Rows are points. Any point is a mix of the corners, with weights that add up to 1. It lies inside the corners' shape when no weight is negative. Say inside or outside, and name the corners with a negative weight.

Corners:
(1): [ 18.3 -37.3]
(2): [13.2 28.3]
(3): [ 0.0 -0.9]
Points:
[  3.1 -13.1] => outside (2)
[  5.5 -17.2] => outside (2)
[  7.7 -13.4] => inside
[ 1.3 -0.9] => inside

Corners:
(1): [ 22.5 -33.6  17.5 -18.1]
(2): [-10.3  22.3 -32.9   6.2]
(3): [-26.8  20.6  -7.5  15.4]
(4): [ 1.3 12.6  4.5  8.1]
(5): [ 31.5 -41.6  18.5   1.5]
Points:
[-10.3   4.0   9.1   4.3] => outside (2, 5)
[ 5.0 -2.5  9.2  4.9] => outside (2)
[ 8.6 -8.3  4.0  2.1] => inside
[ 5.9  5.5 -8.9  2.0] => outside (3)
[12.6 -5.0 -9.5  6.3] => outside (1, 3)
[ 15.3 -24.2  16.9  -4.6] => outside (2)

Corners:
(1): [  9.3 -11.4 -20.9  10.2  25.3 -28.3   3.7 -14.6]
(2): [  6.7 -17.9  12.3 -17.4 -25.4  12.3  13.7   2.4]
(3): [-12.7  -2.4  -2.8  -8.9  -3.6  -4.0   4.0 -25.5]
(4): [27.1 37.9 -8.5 -4.3 35.3 27.9 -8.2 27.7]
(5): [ -2.5  19.9 -11.5   2.3  -4.5  -5.7 -12.8 -21.0]
(6): [ -6.5  17.9  -1.2 -11.2  26.2  -5.3 -30.7   1.0]
(7): [ -5.8  -9.3 -18.3  14.3  -7.8  15.3  35.5  19.5]
(8): [-15.1 -16.7  29.6  15.6  18.5  11.9   1.1  32.5]
(9): [ -6.3 -15.1  36.3 -18.7   9.1 -33.3   7.6   5.8]
Points:
[-15.8  -4.4  26.5 -14.0  -8.7  -7.6 -12.2 -10.4] => outside (1, 4, 7)
[ -5.3  -7.2  10.6  -4.9  17.5 -29.5 -16.9  -9.4] => outside (3, 4, 7)
[ -0.7   1.2   9.5  -6.7   9.9 -11.9  -9.1  -7.0] => outside (7)
[ 1.3  6.1 -1.9 -8.4  9.6 -2.9 -3.8 -3.8] => outside (8)
[ 11.9  13.6 -12.0  -0.6  18.8   1.6  -1.9   8.5] => outside (3, 8)
